Every row gives one point. The points of each table are mixes of a few directions, plus a little noise. Count the directions of each table, and those that both share. Where both have some left over, give the other angles between the two spaces (their principal angles), to ten degrees, smallest first.

First (5 x 3):
-.55 -.62 .03
-.25 -.28 .01
.65 .73 -.03
.38 .43 -.02
-.23 -.26 .01
Second (5 x 3):
-.18 -.21 .48
.10 .25 -.47
-.79 .07 .22
.12 .24 -.47
.74 -.36 .27
Directions: first 1, second 2, shared 0; angles 50

First, 8 rows:
.54 -.01 .35 -.65 -.04 -.10 .26 -.19
.35 -.53 .11 .46 -.20 .25 -.25 -.28
.18 .24 .06 .67 -.03 -.01 -.36 -.03
-.19 -.13 .23 .13 -.18 -.22 -.36 .34
-.27 .42 -.24 -.40 .22 -.08 .80 .11
-.07 .42 -.37 -.07 .31 .12 -.23 -.20
-.06 -.15 -.03 -.38 .02 .03 .17 -.03
-.48 -.26 -.11 .24 -.09 .00 -.03 .28
Second, 9 rows:
-.19 .24 -.06 .19 .23 .06 .53 -.03
.09 .29 -.42 .05 -.30 .14 .12 -.12
.00 -.25 .07 -.09 .11 -.20 -.03 .20
-.02 .33 -.34 .14 -.13 .14 .33 -.11
-.13 -.34 .21 -.03 .47 -.30 .29 .34
-.16 .39 .04 .23 .09 .29 .34 -.25
.18 .18 -.55 -.04 -.40 .05 .02 -.03
.06 -.63 .65 -.26 .20 -.27 -.67 .21
.17 -.22 .41 -.18 -.28 .08 -.94 -.18
Directions: first 5, second 3, shared 1; angles 50, 80

First (8 x 12):
.42 -.53 .46 -.02 -.18 -.30 .74 .02 -.46 .05 -.09 .54
-.47 .72 -.73 -.18 .04 .48 -.40 -.28 .36 -.17 -.02 -.50
-.60 .61 -.31 -.35 -.28 -.01 -.64 .02 .34 .36 .16 -.74
-.12 -.04 .05 -.41 .31 -.06 .07 -.16 .29 -.15 .31 -.29
.39 -.41 .30 .17 -.16 -.15 .53 .05 -.42 .00 -.19 .53
-.29 .48 -.40 .25 -.01 .28 -.68 .12 .23 .05 -.08 -.31
.21 -.39 .37 .14 .28 -.19 -.02 .17 .04 -.03 .13 .13
.47 -.43 .26 .40 .00 -.03 .44 .08 -.39 -.13 -.25 .63
Second (10 x 12):
-.33 -.46 .27 -.63 .67 .01 .73 .20 .26 -.24 -.11 .15
.28 -.12 .26 .45 -.25 -.24 -.35 .22 -.20 .27 .05 .10
-.17 .67 -.51 -.12 -.44 .14 -.46 -.42 .09 .08 .22 -.54
-.55 .29 -.37 -.26 .53 .39 -.23 .07 .53 -.25 -.07 -.33
.02 -.11 .20 .34 -.33 -.17 -.13 .40 -.25 .37 -.25 .21
.19 -.05 -.02 .31 -.28 .04 .19 .04 -.36 .05 -.28 .38
.56 -.27 .17 -.19 .18 -.16 .39 -.61 -.04 -.38 .50 .02
-.08 .68 -.56 .00 -.41 .18 -.49 -.45 .07 .03 .20 -.48
-.31 -.33 .50 .22 -.25 -.32 -.12 .94 -.19 .66 -.47 .27
.36 -.32 .05 -.11 .56 .12 .50 -.38 .09 -.58 .20 .21
Directions: first 4, second 5, shared 4

First, 9 rows:
-.01 -.18 .23 -.17 .08 -.26 .15 .21 -.19 .02 .25 .29 .04 -.02 -.16 .06 -.38 -.31
.03 .07 .00 .00 .02 .10 -.08 -.05 -.06 .04 -.04 -.10 -.06 .21 .24 .06 -.07 .14
-.25 -.17 -.08 .05 .08 -.05 -.02 -.04 -.10 -.11 -.37 .16 -.16 .15 .09 .02 .04 -.09
.21 .28 .23 -.16 .19 -.18 -.01 .24 -.03 -.18 .58 .36 .19 .12 -.70 .00 -.42 -.21
-.03 .02 -.23 .16 -.20 .20 -.07 -.20 .25 .11 -.32 -.36 .03 -.35 .15 -.12 .55 .26
-.14 -.07 -.17 .12 -.03 .09 -.04 -.12 .04 -.04 -.32 -.08 -.12 .02 .19 -.03 .22 .09
-.08 -.02 .06 -.22 -.02 .03 -.15 .05 -.12 .21 -.29 -.01 .17 -.19 .05 -.01 .11 .16
.08 .10 -.15 .15 -.14 .21 -.04 -.18 .16 .08 -.06 -.36 -.03 -.04 .29 -.03 .25 .25
.16 -.02 .11 .09 .03 -.16 .24 .10 .01 -.11 .56 .08 -.07 .09 -.15 .03 -.34 -.31
Second:
.15 -.13 .26 -.01 -.09 -.05 .11 -.16 -.20 .14 .36 .04 -.06 .10 .14 .09 -.49 -.07
.05 .28 -.46 .00 .05 -.03 .11 .65 .64 -.12 .07 -.39 .31 -.57 -.23 -.15 .94 -.11
-.06 -.03 .02 .00 .01 .02 -.06 -.10 -.08 -.02 -.14 .08 -.05 .09 .01 .01 -.05 .05
.20 -.06 .17 -.01 -.08 -.07 .17 .01 -.04 .13 .45 -.07 .01 -.05 .10 .05 -.29 -.11
-.08 -.11 .17 .00 .00 .03 -.10 -.30 -.28 .02 -.16 .19 -.15 .28 .08 .06 -.37 .08
-.20 .07 -.18 .01 .08 .06 -.16 .01 .06 -.13 -.44 .05 -.01 .03 -.10 -.06 .31 .10
-.06 .04 -.10 .01 .03 .02 -.05 .05 .07 -.05 -.15 .00 .03 -.03 -.05 -.03 .18 .02
-.01 -.08 .12 .00 -.02 .01 -.03 -.16 -.16 .03 -.01 .09 -.08 .14 .05 .05 -.24 .02
Directions: first 5, second 2, shared 1; angles 40
